Each wall is flat, endless, passes through zero and stands at right angles to its row. A trip goes straight from one point to another. List the walls that it crosses, first one first.

Walls:
(1): [ 29 -14]
(2): [-11 -22]
Trips:
[29 12] to [ 30 -28] => 2
[ -4 -30] to [-65  15] => 1
[51 -7] to [-52 -30] => 2, 1
[-31  12] to [-27  10] => none
[-12  16] to [-30 -33] => 2

Walls:
(1): [-70  29 -49   8]
(2): [-53   5  19 -49]
(3): [ -9  48  12 -45]
Trips:
[-21   8 -27  11] to [-29   8 -33 -18] => 3
[ 34 -35   3  56] to [ -3  -2 -10 -37] => 2, 3, 1
[15 45 -7  1] to [-11  -1  -3 -37] => 2
[ 48  11   0 -65] to [ 22  -9 -23  40] => 2, 3
[-15 -62 -26 -46] to [-50  11 -32 -39] => 3
[  1  11 -33 -20] to [-37  -5  26 -14] => none

Walls:
(1): [  4   5  50  35  24 -25 -20  65]
(2): [-47 -21 -24  28 -12   3 -52  57]
(3): [ 45   6  39  84 -43  -9   6  12]
(4): [-18  16  63  -3  -1  13   3  20]
Trips:
[ 36 -24 -22 -41  23  15 -56 -22] to [-25 -11 -13  37 -46   2  -1  15] => 2, 3, 1
[-37 -39  47 -36 -28  27  32 -30] to [-55  39 -14  45 -32  -3  32 -17] => 3, 2
[ 21 -12  38  22 -12   6 -20 -18] to [  6  34  34 -33   8 -34  61 -66] => 1, 3
[-56 -12   2 -39  22  -3 -26  28] to [-19  -4  27  64 -21  27   3 -43] => 3, 1, 2
[ 27 -14 -15  60  52  37  13  -4] to [ 25 -10 -19 -67 -23 -14   9   4] => 1, 3
[ 21  60  27  12  22 -70 -26 -27] to [  4 -20  38  39   6 -44  30  10] => none
[ 44  17  29  22  45  -9 -34  12] to [-18  -7  26  15 -48  -8   9   0] => 2
[ 31 -46  18  47  23  34 -17  10] to [ -2  -2  28   7  12   5 -32  -4] => none
[ 26 -18  -4  16 -24 -29  -5   6] to [ 13 -26  18  19  -2  16   6 -23] => 2, 1, 4
[  1  11 -70  34  36  50  20   1] to [-25 -58 -19 -14  32 -19  32  43] => 1

Walls:
(1): [-46  30  15  23  11 -55  48  26  32   4  30]
(2): [  7  26  11  10  19 -46 -17 -33 -38 -10 -13]
(3): [ -4  36 -24   6  51 -20  53  44 -10  36  20]
(4): [ -1  35  57  31  29   6   1 -28  -3 -18  21]
(5): [ 21   9  45   3 -44  18  -4 -26 -34 -15   6]
(6): [ 22 -11 -13  21  13 -21 -25  29 -35  -3 -11]
(7): [-21 -39   3 -57  42  21  -7   2 -23  53 -30]
Trips:
[-51 -33  -3   8 -36 -35 -16  41  16  -3  23] to [ 32  20  11  18   9   1 -23  57  15  21  87] => 3, 4
[  8   9  95   3 -26  42  13  16  -5   2  17] to [-47 -52  48  44  24 -37  52 -26 -17  -7 -20] => 2, 7, 3
[  3 -65  19  69  12  -9 -11  23  44  39  -4] to [ 13  -5  -5  14 -32  26 -24 -31 -44 -48  18] => 7, 4, 1, 5, 2
[-35  20  -3  15  13  55 -15  23   2 -35 -20] to [-32 -41  -4  39  -4  31  -9  27 -62 -25 -10] => 6, 5, 7, 4
[-40 -20  36 -41 -25  -1  15  66  43  -8 -41] to [  8  10 -35  64  22  49 -21 -32  40  -2   8] => 7, 4, 1
[  9  26 -22 -19 -59 -42  -8  31  27   9  37] to [-19  15   9 -18  -3  43 -20 -39 -36  -5  10] => 5, 3, 1, 2, 4, 7

Walls:
(1): [  3  28  27 -12 -21  -1  42  -4  12 -10  20  19 -24  15]
(2): [  7 -16  -4 -40 -14 -11 -16 -39 -19  26   4 -33  -5  19]
(3): [ 95   1  18 -47 -19  -4   1 -25  38  16 -24  20   4 -19]
(4): [-11   0  11  19 -23 -20  32  40  16 -27 -17 -14  34 -25]
(5): [ 10  10 -16  -2 -56  16  11  25  -5  25 -14 -31 -38  -6]
(6): [-22  18  -7  31  46  10  35 -12  13 -25  11 -16  10 -33]
(7): [-21 -13   6  45 -35 -29  10 -35  -5 -32 -17 -23  25  14]
Trips:
[  9 -12 -18  34  45 -22  25 -32 -19 -46   5  18   3 -18] to [ -8  41 -41  -6   8   4 -37  22 -10 -12 -14   4   1  21] => 4, 7, 6, 5
[ -2  41  13   3  20  -3 -19  35  -3   4  27   1   2 -10] to [ -9   3 -11 -44   4 -34   5  -4  36  16  14  24   2   6] => 4, 3, 6, 2
[-10   0  -3 -13  22  18  48 -25   3  -1  17 -11  54  -5] to [  8 -16  44  34   2 -25  28 -31   6   3   9   8 -33 -21] => 2, 3
[ 38  -5 -13 -19  18 -19 -27 -56   1 -40  32   1  13  26] to [ 18 -19  27  25  10  13   4 -33  11  44  19  -5  27 -11] => 6
[-34 -31  -3 -21 -11 -17 -20 -10  -5 -20 -37  50 -10  -8] to [-16  -4  42  27 -12  25  15 -38  12 -13   2  -4  19   3] => 4, 1, 6
[ -4  22 -12  12 -12 -11  28  -4  18 -45  -5   5  19 -32] to [ -2 -26  11 -18 -20  34  10 -95  31  10  17 -12 -25  -9] => 2, 4, 5
